Rows are points. A path goes straight from each point to the next, and from the last back to the first. The post is the endless flat space through its rows: a point in 2 columns, a line in 3, a plane in 4, and so on, so that a path can go around it. How many times does the path go around the post? Going back the other way cancels.
In the rows, zero is written as 128.

Post, one row:
[[120 145]]
Path (29 x 2):
[[108 178]
 [147 152]
 [132 134]
 [124 120]
 [ 97 157]
 [ 90 192]
 [120 168]
 [130 141]
 [138  96]
 [113 125]
 [ 86 173]
 [ 99 196]
 [136 150]
 [125 155]
 [104 166]
 [ 96 153]
 [119 129]
 [136 133]
 [132 151]
 [107 181]
 [107 154]
 [100 136]
 [139  91]
 [155 133]
 [120 176]
 [101 180]
 [105 148]
 [105 142]
 [100 164]]
Times around: 0

Post:
[[103 133 103 171 146 123 127 119]
 [130 185 172 114 109 140 148 140]
 [145  98 124 150 130  99 152 135]
 [ 71 104 139 150 142 132 123 190]
 [123 142 151 116 128 124 101  90]
 [127 102 101 112 120 135  83 155]
 [146 132 126 103 129 103 161 125]]
Path (25 x 8):
[[126 135 122 145 119 129 124 177]
 [116 119 116 154 100 125  80 109]
 [115 117 195 114 111 140 134 122]
 [118 150 180 128 128 153 110 132]
 [194 197 127 119 124  96 177 108]
 [105 148 167 163 112 102 122 159]
 [ 90 143 124 104 100 134 167 170]
 [133 148 171 137 134 142 179 125]
 [118 103 153 138 163  93 190 145]
 [105 158 114  32 159  88  84  93]
 [119 136  76 146 151 144  85 119]
 [130 163 100 128 157  98 151 147]
 [116 137  99 154 121  93  76  97]
 [116 133 131 148 150 113 146 132]
 [102 133 165 165 123 103 106 126]
 [121 101 166 150  87 111 130 148]
 [113 204 116 122  76 133 176 182]
 [ 95 164 169 109 107 156 173 145]
 [132 113 121  97 140 131 107 104]
 [ 93 194 192  84 161 153 139 125]
 [109 163 148  95 131 165 150 117]
 [132 126 158 163 112 111 136 110]
 [107  96 132 161 150  76 171 149]
 [153 216 136 119 129 131 174 120]
 [146 123 131 144 155 128 102 106]]
Times around: 2

Post:
[[145 136 135 115 136 124 114 106 111 175  97 137 109 110 101 130 148 162]
 [122 113 132 127 128 113 106 136  90 130 130 132 124 142 129 178 161 178]
 [104 136 151  75 113 131 137 197 172 163 127  98 100 142 180 181 167 135]
 [122 112  86 137 121 146 115 131 157 136 135 112 169 111 137 101 156 146]
 [148 137 169 148 141 112 155 121 125 126 115 125 120 156 132 169 113 146]
 [115 133 126 161 143 124 130 133 208 105 122 166  97 110 112 142 125 118]
 [137 131 117  92 154 106 125 141 170 137  93  90 109  98 136 130 145 104]
 [107 125 169 163 103 123  68 111 158 102 111 115 137 104 142 138 123 142]
 [111 124 119 102 100 144 167 100 124 141 157 126 140 136  91 115 117 131]
 [ 92  71 156 101  98 160 121 124 127 108 176 118 153 143 145 108 129 137]
 [154 143 127 126 148 137 146 149 160 164 135 133 114 156 101 161  97 109]
 [113 120 111 160 148 145 139 141 136 120 112 122  95 159 146 154 125 186]
 [141 131 139 108 180 100 124 146 126 159 105  88 145 119  94 129 151 142]
 [107 135 131  92 166 129 173 145 111 150 160 133 129 137 141 146 103 130]
 [150 144 160 131  86  96 107 142 103 139 128 108 122 124 118 131 146 151]
 [136 146 153 136  95 153 148 133 109 114 160 129 145 123 120 145 142 111]
 [ 86 150 163  90 110 120 143 154  96 140 138 158 116 149 156 154 132 112]]
Path (27 x 18):
[[ 90 107 136  88 117 110 124 143 132 141 125 115 147 141 124 140 100 119]
 [144 155 117 162 118 118 185 174 153 114 133 114 154 122 206 142 155 112]
 [167 122 186 106 140 122 178 178 108 126  93 128 118 179 159 149 150 144]
 [136 161  91 128 109 157 172 142 105 101 111 118 146 131 125 159 202 131]
 [136 134 150 129 129 116 143 147 168 154  78  72 136 139 123 111 124 133]
 [161 119 137 181  95 186 155 127 107  97 151 122 168 123 134 142 141 144]
 [131 149 135 105 123 173 130 133  62 161 130 127 169 136 145 149 181 205]
 [176 125 131  87 122 117  80 167 186 210 130 106 106 122 184 163 192 171]
 [ 99  85 156 143  89 150  75  84 141 141 150 155 133 151 128 167 101 124]
 [ 91  76 170 126 133 117  62  72 158 169 120  95 136  70  87  72 108 174]
 [112 160 139 167 116 126 124 112 141 104 119 140 161 106 137 101 141 100]
 [118 159 149 164 156 177 135 154 144 106 179 157 155 131 121 143  81  83]
 [120  93 159 155 105 149  73 112 135 145 126 118 162 148 117 136 118 199]
 [ 53 109 135 120 105  86 123 132 106 126 123 141 153 140 146 128  84 137]
 [134 132 175 123 171  98 197 140 183 138 125 142  57 152  90 130  87  95]
 [119 112 145  83 145 154 211 150  57 156 125 132  95 141 111 174 198 170]
 [ 93 152 169 109 120 100 157 138 118 106 168 167 174 137 111 178 116  86]
 [189 148 153 102 123 199 173 109 126 166 132 100 120 119 139 124 153 161]
 [165 154 141 131 156 140 123 144 199 141 108 153 127 148 135 167  97 112]
 [ 94 125 140  95  86 120 102 183 147 140 121 131 106 153 131 144 132 120]
 [105 122  65 123 124 124 119 106  98 191 102 112 134 113  88 101 161 202]
 [139 166 100 187 151 170 104 162 122 138 143 143 125 136 185 211 123 133]
 [ 96  79 137 112 107 105  58 140 112 147 104 137 130 158 134 184 148 115]
 [149 108 147  88  93 126 157 159 170 174 108 109 110 135  91 142 158 150]
 [ 93  67 108  83 131 176  68 111 180 139 132 101 176 125 105 117 127 151]
 [157 197 116 129 109 148 172 149 110 140 143 141 138 144 138 197 197 137]
 [145 152 159 117  86 138 164 134 212 140 138  98 147 123 163 134  95 102]]
Times around: 0

Post (17 x 18):
[[150  84 103 121 189 150 135 137 108 118 148 146  89 166 123 154 148 127]
 [129  78 103 161 135 136 161 110 120  90 134  90 120 120 133 114 152 106]
 [144 160  95 125  87 139 122 136 102 133 137  80 109 102 121 137 198 129]
 [159 141 124 120 119 109 138 113 150 140 132 120 125 111 137 140 122 128]
 [ 84  96 139 170 138 174 127 147 113 143 143 126 139 151 166 121 138 145]
 [131 104 142 135  92 145 110 127 100 128  73 116 117 143 133 131  90  72]
 [ 75 132 162  97 117 144  87 104 109 123 155 129 131 168 126 103  93 151]
 [128 142 150  86 108  96 113 110 107 105 105 118 180 180 133 105  88 136]
 [176 128 118 165 131 130 126 133 119 107 116 159 130 126 111 106 120 104]
 [167 155 137 152  89  77 130 129 107 101 104 138  85 154 119 126  76  80]
 [148  93 108 139 127 117 142 133 132 135 108 112  97 151 105 115 105 111]
 [141 100 100 113 131 125 141 168 126 150 144 109 121  97 107 133 129  83]
 [128 103  66  93  88 106 114 139 130 176 151 111 169 144 120 177 160  97]
 [128 201 140 147 134 129 141 112 172  88 114 125 123 115 157  95 109 127]
 [153 119  98 142 127 146  98 140  87 118  99 114 122 115 146 123  89  99]
 [ 71 127 125 113 109 131 131 146  97 153 122 159 137 104 144  95 141 122]
 [127 169 109 138 120 151 157 117 112 129 122 124 143 129 138 134 133 126]]
Path (24 x 18):
[[126 114 109  98 142 148 141 170  82 150 136 154 117 111 104  92  89 134]
 [190  91  72  79 146 147 116 168  72 158 126 160 101 152 121 154 114  97]
 [ 96 100 123 121 193 216 111 125  75  96 147 145 149 159 112  95 106 105]
 [139 145 119 130 180 175 160 121  46  93 142 138 160 148 106 139 110 131]
 [101 147 161 132  85 109 148 149 143 162  95 112 194 108 194 108 153 168]
 [166 139 159 155 109 169  61 111 106  76 106 117 116 204 170 133  76 143]
 [ 75  75  99  89 117 136 167 103  97 142  47 131  99 151 143 140 171 145]
 [127  53 128 107 178 142 141  95 105  75  56 165 128 168 135 148  96  79]
 [125  41  71 154 112 157 125 154 110 144 152 118 121 166 125 150 161 108]
 [113 169  91 167 104 151 140 132 113 171 111 129 121  94 194 112  87 105]
 [162  94 121  77 123  74 147 125 119 131 104  99 101 162 112 143 138  98]
 [130  92 132 134 113 131 155 106 157 116 114 121 156 145 169 101  94 102]
 [133 103 114 153 172 122 135 159 155  94 167 158 107 158 186 147 100 132]
 [127  95 118 168  93 128 149 111 131 129 158  82 157 135 156 135 137 132]
 [128 135 153 162  79 125 143 127 138 154  52 110 153  80 158  81 143  77]
 [ 94  73 145 134 150 105 132 112  95  85 126 164  96 190 111 133 162 103]
 [ 81 127 149 137 127 173 120 110 185 117 134  70 113 142 139 120 165 183]
 [191 167 146  77 145 178 153 148 120 100 120 165 159 151  74 108  85  98]
 [155 130 167  67 177 131 141 142 124  95 192 181 111 201 125 156 102 106]
 [156 133 107 174  73 185 125 116 120 136  78 100 131 134 108 139 110 112]
 [127 147  95 116 134 142 107 144 103 129 116  88 148 127 158 143 136 156]
 [158 122 162 135  93 107 120 133 153 146 108 118 149  76 126  86 125 146]
 [109 130 136 127  87 122 100 137 134 151 118 165 151 151 146  97 121 137]
 [138 115 149 140  93 177  89  91 115 102 119 145 127 180 138 139  99 107]]
Times around: 2
